Each row is a point. To make a cloud, some directions were put in groups of two or more. Within a group, all points are equally far from the middle, so they leave a hole (a ring in 2 directions, a hollow ball in 3). The other directions are filled evenly. Then the cloud was stretched, turned, moved and blurred a little. How many holes are there, and how many directions does each take, smallest first?

Cloud (13 x 2):
[[-52 -15]
 [-57  11]
 [ -6  54]
 [ 44  36]
 [  0 -43]
 [-32  45]
 [-56  15]
 [-17 -41]
 [-14  53]
 [-52  25]
 [ 36 -30]
 [ -5 -42]
 [-31 -36]]
Holes: 1 (2)

Cloud (21 x 3):
[[ 17  24 -31]
 [-10 -57 -15]
 [-23  10 -62]
 [ -3  29 -41]
 [-24  37 -42]
 [ -3  38 -10]
 [-14 -47 -40]
 [ 77 -30  22]
 [ 60 -40  33]
 [ -1 -47 -55]
 [ -6 -26 -66]
 [ 34  15 -30]
 [-32  -9 -60]
 [  4  23 -46]
 [-76   6 -45]
 [  7 -66 -14]
 [ 46   7 -43]
 [  0   8 -62]
 [-30  25 -54]
 [ -7  15 -58]
 [ 21  24 -25]]
Holes: 1 (2)

Cloud (31 x 4):
[[  6  16  23 -56]
 [  5 -37 -23  67]
 [ 24  21 -59  40]
 [-14  -3  37 -54]
 [-54 -20 -47 -14]
 [-68  17   0 -14]
 [ 45  37  31  11]
 [  7  57   7  42]
 [  6 -56  13  54]
 [ 14  56 -33  31]
 [-62  13 -14  41]
 [ 16  26  50  41]
 [-25 -45 -22  54]
 [ 23  61  -9   4]
 [-41   5  58  14]
 [ 49 -41 -10 -38]
 [ 31 -43  -1  61]
 [  4  28  16 -54]
 [-13  48  16  52]
 [ 24  28 -64  19]
 [-66  19  -1  31]
 [ 66  -9  27  20]
 [-32 -61 -16  31]
 [-15  32  46  45]
 [-39 -58 -23  22]
 [ 11  57 -24  39]
 [ 70 -28  -6  -5]
 [ 25 -38  17 -53]
 [-46   4  43 -29]
 [ 22  61 -14  -1]
 [ 45  -9 -59  28]]
Holes: 2 (2, 2)

Cloud:
[[ 54  19  41 -30 -44   0 -29 -37]
 [-18 -23 -69  25  13  -2  14 -49]
 [-14   6 -47 -61   3  39  25 -14]
 [ 82 -54 -36 -36  21 -40  -8 -24]
 [ 16 -17 -84  28  -7 -20  14 -12]
 [  6 -40 -24 -33   5 -42   4 -69]
 [ 22 -31  47  -7  35 -66 -36 -28]
 [ 32   6 -22 -59  46   2 -57 -34]
 [  0 -65  39 -22  61 -10  34  19]
 [ 35  33 -47  -5 -14 -32  -3 -34]
 [ 38 -17  37  66   1  -8 -10  -6]
 [ 31   1  87 -16 -22  47 -21   8]
 [  4 -22  -6  37 -30  46  44 -53]
 [ 54 -65 -29 -58  32 -27 -16 -17]
 [ 65  34 -25  45 -20 -13 -44 -34]
 [-26  10 -24 -62   8   3 -16 -66]
 [ 56 -51 -56 -15  -6   7 -50 -16]
 [ 45 -25  75  50 -41   5  16 -12]
 [ -7 -44  36  38 -53   8  20   6]
 [ 71   8 -33  35 -10  25 -25 -53]
 [ 21 -34 -15 -81 -35  45 -15 -20]
 [-31 -66  12 -39  35  16  54 -18]
 [-40 -61   2 -25 -23  65  38 -13]
 [-26  36 -58  35 -15  60  23 -26]
 [ 53  16  34  65 -51   6 -11   4]
 [ 35 -42 -27 -20  64 -23 -36 -46]
 [ 18 -19  14   6 -32 -12 -69 -18]
 [-30 -21  14 -29  52 -26 -18 -61]
 [  9 -25 -30  34 -50  21  19 -65]
 [ 28   6   3 -54 -21  54 -13 -67]
 [ 63 -74  14 -50 -20  22 -19 -48]
 [ 16  13  -6   0 -44  -8  41 -40]
 [-26  31 -59   9  49  38  28   2]
 [ 48 -56  46 -14   6   8  16 -65]
 [ 11   4 -22 -41  61  28  -9  38]
 [ 48   1 -28 -25  52  19  18  25]
 [ 78   7   4  13  61 -14 -17  25]
 [-53  14  28 -25  52  -4 -15 -36]
 [ 70  15 -70 -32   9  -9 -13 -20]
 [ 35 -19  18 -54 -65  34 -31   4]
 [ 71 -56 -42  11 -13   8 -23  24]
 [ 12 -48  33   0  84 -26   9   2]
 [ 50 -17  36  57 -39  -8 -16 -35]
 [-38  20  23 -29  16 -24 -25 -39]
 [-16 -37  31  15  49 -35  44   4]
 [ 49 -37  30 -76 -21  23 -45 -34]
 [ 85  21 -36 -14  25 -26 -38 -35]
 [ 23 -51 -50 -44  57 -15  -7 -49]
 [ 30  32 -27 -20 -18 -19  -1 -56]
 [ 28  22  32  18 -14  66 -22 -26]
 [ 92 -28 -17   7  58 -28 -12  21]
 [ 21 -54  49  24 -46  12  44  19]
 [ 37  41   3  14  17 -37 -21 -40]
 [ 81 -20 -66  19   3  38 -13 -23]
 [ 16 -65  -5 -26  40   3  54   0]
 [ 74   5  31 -10 -43  52 -49  14]
 [-20 -19 -45 -29  39  72 -26   1]
 [ 20 -28  11  -7  50 -10 -63 -23]
 [ 11   5 -20 -41 -83  50 -14 -31]
 [-22  -6 -45 -70  47  43  10 -13]
 [-11  18 -35 -30 -16  34  45 -49]
 [-63  39 -44  12  20  46   8  -3]
 [-59 -23 -58 -14  22  20   1   6]
 [ 50 -58  26 -74  -8   7 -36 -41]
 [ 78 -38  29  -1  -1 -31  24  30]
 [  6  -4 -39 -70  -4  49  18 -12]
 [ 37 -61  33 -25 -53  23 -26  27]
 [-55 -31 -23 -14  11  77   5 -11]
 [ 42  22 -97   7  -3  11  -7  11]
 [ 42   5   8 -46  61   6 -51   7]
 [101  -1 -37  24  11 -45 -46 -19]
 [-58  14  23   8 -17  73  -2 -20]
 [ 43 -26  27  25  19 -66   8  26]
 [-41 -44  30 -60  28  43  31  11]
 [ 52  -5 -80 -10   6 -24  18 -15]
 [ 19 -47  59 -19 -11 -28   0 -71]
 [ 17 -42   5  -7  39 -20 -38  50]
 [ 66 -26 -36  34  22 -13  -4  48]
 [104  -9  47  -5 -34  28 -16   3]]
Holes: 3 (2, 2, 4)

Cloud:
[[ 13  22 -22  22  40  36  19  46   4]
 [ 65  24  -6  12  21  32  55 -24 -60]
 [ 13  63 -17  21  74 -24 -13 -41  23]
 [ 49  60 -19  -9  17   9  53   2  -9]
 [-22 -11 -61  41 -20 -33  16  16  32]
 [ 54 -40 -13  27  -3  31  36 -27 -31]
 [-43  12 -47  -4  34 -26  28   2 -18]
 [ 55 -51 -24  37  26 -57  20  -9  28]
 [-46 -59  30  -7 -15  17   9  28 -10]
 [ 21  11  18  71 -25 -40  41  16  -9]
 [  6 -26  37  42  15   2  55  49   8]
 [  3   2   4  47  75 -40  11 -10  -5]
 [ 10 -28  51 -47  25 -20  18   7 -27]
 [ 23  22 -55   4 -10 -48  46 -58  30]
 [ 17 -24   0   8 -13 -47  33 -19 -25]
 [  5 -22  35  -9 -36  73  52  12 -24]
 [ 24 -32  19  75   9 -18  53  -6 -21]
 [ 49 -47  18  43  12 -38   3 -52 -92]
 [ 56 -85  25  36 -38  10  51 -86 -38]
 [ 41  -7 -43  33  74  -5  57  21 -26]
 [ 12 -68 -21 -32  13  -7 -19 -42  40]
 [ 47 -37  35  42  86 -21 -10  10 -19]
 [  8  33 -25  30  59 -63 -72  18  -4]
 [-11 -46  23  -8  -8 -17  -4  -1 -16]
 [ 35  18  23  -5   3  80  20 100 -60]
 [ 68 -39  28  99 -34 -37  79  -5 -43]
 [ 37 -23  21  44  22 -61  -5  37  15]
 [ 26  47 -29  51  23 -43  15  22  53]
 [-24 -41  24  -6 -69  35   9  51 -30]
 [-19  45 -12  -6 -27  26 -18 -38 -29]
 [-21 -93  59  26  -1 -15  24 -16 -31]
 [ 82  47 -23  71  16 -57 -19  28   8]
 [ 56  17  21  11 -68  40  28  17 -21]
 [-17 -42  34  18 -20 -29  27  53 -23]
 [ 86  21   7  53  36 -22  18 -52 -60]
 [ 45 -20  -9  89 -38 -68  18  21   8]
 [ 19 -40  12 -12   8  26  18  34 -82]
 [-20  18 -39  46  24 -54 -25  18   0]
 [  6 -99  49 -37 -20   7  21 -14 -20]
 [ -1 -10  -8  49  42  12  37  18  -5]
 [  1 -56  43  71 -25 -37   2  16 -49]
 [-14 -44  60  69   1   8 -43  87 -40]
 [ 65   1   7  85  18 -27  21   5 -10]
 [-32 -65  32  10  21 -26  14  46  11]
 [ -5  -4 -40   1  61 -45 -39   5  13]
 [ 13 -23 -35 -42  62 -31  24   6   4]
 [ 37 -11 -62  42 -26   5  63 -27  17]
 [ 57  13 -47 -70  34  22  21 -21  24]
 [ -3  28  45 -11  -4  29  14  47  57]
 [ 20 -28  38 -24  -9 105   8   0 -35]
 [-29 -11  14 -22   0 -22 -19  78  20]
 [-28 -36  14  -4 -76  15   5 -50  38]
 [ 50 -16 -23 -52  39  53  -1  -5  37]
 [ 93  20 -47  -5  52   8  47   9 -38]
 [ 71  22   0  51  -7 -30  -9  45 -61]
 [ 58 -12 -27  -4  -8  23  59 -22  -1]
 [ 55  34  18  87 -53   7  46  53  -6]
 [-36 -25  36 -24 -33  16  20  55  36]
 [  3 -22  19  -9  38   9 -20  -5 -43]
 [ 65 -66  28  41  -7  12  62 -61 -43]
 [ 12 -10 -30  15  -8 -75 -16 -58  26]
 [ 33  10 -61 -28  38 -10  -1  -2 -27]
 [ -5 -21  56  -9  -8  42  26  23   1]
 [ 39 -29  19  63  18  32 -11 -16  -8]
 [ 53  76 -50  53  15 -52 -29  47   5]
 [ 33  39 -14  30  23 -60 -15  10  21]
 [ 29  25  -8  -1 -23  46  -8  31 -44]
 [ 13   2 -33 -32   4 -12  47 -35 -19]
 [ 37  84  11 -20  -1  55  20  99  18]
 [-61 -14  16  21   7 -33   9  22  16]
 [ 15  49  -9 -12  49 -55  40  33  16]
 [-25  20  13 -55  39  28   4 -31  11]
 [ 44  38  43  28 -19   5 -13  66 -24]
 [-37  15  -2  32  85 -58   7  45   5]
 [ 35 -40  17   1  27 -20  40   2  25]
 [ 70  18 -64  10  19 -32  42  -6 -24]
 [ 18 -16  -5  48 -42 -22 -14  44 -13]
 [-28 -22  -1  17  48 -35 -47  44  -9]
 [ -3 -33  26  35  19   1 -36  48  -8]
 [ 39  60 -44  26  -7  -1 -15   7   6]
 [ 26  -8 -47 -19   1  41  34 -89  50]
 [-33 -60  40 -23   0  -1 -25  31  28]
 [ 55 -44  44   5  22  39  41  67 -44]
 [-53 -24 -20 -18   5  -6 -17   6  56]
 [ 33  37  -2   0  20  24  15  64 -44]
 [ 49  40 -54  28  32 -54 -40 -11 -23]
 [ 76 -35   4 -23 -21   7  27  -8 -40]
 [-30 -35  40 -20  12  54   4  76 -40]
 [ 39  25  37 -17  -9  24  43 -43 -26]
 [  6  16  15  40  34  -2 -32 105 -14]
 [ 46  62 -58 -44 -30  37  40 -64   4]
 [  2  -1  35 -44  41 -22 -56  17  -2]
 [-13 -11 -23  51   9 -84 -43 -62   7]
 [-11 -30 -19  24 -81   0  24   7 -23]
 [ 87  17  28  17 -26   7  54 -70 -25]
 [  3  20  14 -13 -52   1   1  87   9]
 [ 24  24  21  36 -44 -95  10 -40 -22]
 [-15 -12 -22  58 -33  14  16  21 -25]
 [ 41 -51 -18 -27  18  24  32 -40  62]
 [ 82  38   6  48  13  11  42 -30 -60]]
Holes: 0

Cloud, 100 rows:
[[ -32  -21  -32  -30   26  -70   22   21   50]
 [  14   11   11   60  -13  -69  -71   24  -12]
 [ -42  -37   21    3   -6  -15   -9  -64   25]
 [  62   12   17  -13   18   17   51   26   31]
 [ -26   32   14  -39   42  -17   13   17  -42]
 [ -50   37   53   40    1  -60  -90   12  -35]
 [ -11   41  -41   10   23  -58  -18  -39   41]
 [ -33  -38   18   21   -7  -30  -10  -51   46]
 [  -3   26   56   57  -33  -48   -6    5    8]
 [ -38  -22   19   35   22  -11   37    1  -71]
 [   2    5   15   69   49  -25  -15   46   21]
 [  -1  -60    6   41   32   53   11   49  -38]
 [  18  -48   -8  -28  -49   15   11   19  -76]
 [  26  -24   43   48    8    5    5  -27  -80]
 [ -49   11   31   16   32  -83   -7   13   48]
 [ -29  -29  -10   48   17  -63  -24  -12   16]
 [ -11   15   10   26   25   29  -74   32   20]
 [  20  -34   13  -58   37   14   67  -12  -42]
 [ -29   -7   19   -8  -41  -36  -38   55  -60]
 [ -34  -65  -30    3  -16  -38  -14   11   30]
 [  59   -9   30  -62  -19  -15   23   13  -43]
 [  32  -50   26  -40   30   51   14   10  -59]
 [  22   28  -25   18  -19  -32  -88    1   60]
 [ -43   25    7    5   -1  -16  -30  -48  -58]
 [ -58  -23   26   54   64   -5  -25    6  -20]
 [   5    4   40    2  -11   28  -15  -73  -55]
 [ -86  -19   65   70    3   -1  -29  -11  -50]
 [  26   51  -65  -38   -8  -21  -21  -44   49]
 [ -17  -79   85   40   31   10    2    6  -36]
 [   5  -13   45   32  -25  -57   34    8  -18]
 [  35   71  -19   13   23  -39   43    2   25]
 [ -12   69  -20  -36  -36   22  -31   -8  -37]
 [ -33  -10   10   10  -22 -107  -34   -6   39]
 [  -7  -29   35   42  -51   24  -76   41  -39]
 [   9   38  -79   -9   28   10  -22   -1   14]
 [ -52   -3  -34    4  -33  -56  -29  -11   27]
 [ -66  -24   14   25  -50    9  -66  -18  -21]
 [ -33  -40  -10  -11   33   54   44  -21   22]
 [  42   54    3   17   29   29   54  -27   -6]
 [ -17  -23   13   47   36   55   42   27  -53]
 [  -3   -2  -46   10   24   86   -9    3  -35]
 [ -29   66   58   62   14   10  -40   -4  -72]
 [ -37  -22   -6   13   -2   38  -81   19   -7]
 [  39    4  -12  -15   23  -36   72   34    9]
 [  38   90    2   12  -25   13  -36  -26  -54]
 [  28  -18   25    1    6   10   84    0    3]
 [  12    9    7  -61  -24    8   48  -26  -69]
 [   1  -32   34  -18   38   75   -8    4  -25]
 [   0   81  -13   63   -7  -44  -59   24   25]
 [   8  -75  -50  -50    5   14   53   17    8]
 [  16    9  -30  -64  -11   87   32   14    2]
 [  -6  -10  -48  -13   16   -8   59   40   14]
 [ -10   26  -18  -16  -37   70  -54  -10    3]
 [  -8    2   15   50   14  -33  -67   28   58]
 [ -24  -27  -44  -47   -5  -56  -12  -14   58]
 [ -12   13   40   22  -52   37  -38   -5   19]
 [  10   33   -1  -25   17 -103  -30   11   17]
 [   2  -49   17   15   34   22  -35  -27   26]
 [  74   12  -15  -34    0   49   20  -35  -53]
 [ -52   28  -20    3   30  -72    9   19   39]
 [   1  -32  -49  -60  -21   59   29  -46   -7]
 [   2   62  -69   18    4  -24  -34   23   24]
 [   1   64   39    1   -6  -42  -69  -32   -1]
 [  50   -3   38  -13  -62   54  -21   27  -57]
 [  28   31  -12  -16  -22   59  -62  -30   10]
 [ -58  -24  -39  -50  -16    1   26   14   -8]
 [ -18   49  -34  -45  -27  -14   14   35   34]
 [ -64   14   68   51  -12   37  -26  -20  -73]
 [  43   49  -14   -8    6   40  -45  -27  -43]
 [  -4  -61  -19  -81  -52   34    8  -18    0]
 [ -20   21   26   19   68  -44   -3   17  -41]
 [ -42   20   37   34   26 -101  -49  -13    6]
 [  18  -34  -32  -10   29   86   27  -31    9]
 [ -68   -2  -22   37  -26   -2  -34    9  -10]
 [  56   -4  -18   10  -55   10  -59  -32   14]
 [  14    4   11  -82  -15   29   37  -16   15]
 [  32   55   27  -11   23    2   27  -51   -5]
 [   5  -45   49   24   22    0  -14  -37  -69]
 [  34    6   16   -8  -38  -35   29   55  -10]
 [  46   93  -21    9   12   38  -10   12  -37]
 [ -51   36  -39   17   13    3  -24   31   25]
 [  -9   69   20   44   58  -57  -40    8   12]
 [  32   22   -3   -5  -21   47  -63  -29  -63]
 [  -6   76   12   68   12  -20  -90   18    1]
 [  -5  -79  -26  -65   -2   18   -3   -6   16]
 [ -38  -71   21   47   23   35  -17   23  -66]
 [  32   49  -80  -24    3    7  -33  -13   56]
 [  15  -15   -8  -35  -24   92   63  -11  -68]
 [  77  -23   22    4   29   12  -16   21  -12]
 [ -20  -49  -37  -48   12    2   42   32   50]
 [ -16  -29   -8  -31  -14  -42   22  -45  -34]
 [  42   28   13  -21   13  -56  -19  -41   38]
 [   8  -36  -28  -11  -30  -11    0  -59   41]
 [  29   31   37   37   48  -66   -8   31   14]
 [  11   44   21   20  -15  -13   12  -72   -4]
 [ -21   50  -32  -21   -8   54    9    6  -48]
 [ -32    6    4   31  -35  -57  -97    3   32]
 [  68   18  -14  -45  -18   54   45  -24   35]
 [ -16   -5   49  -33   48  -35   15   23    1]
 [  53   48   28  -21   21  -35  -32   -8   11]]
Holes: 1 (9)
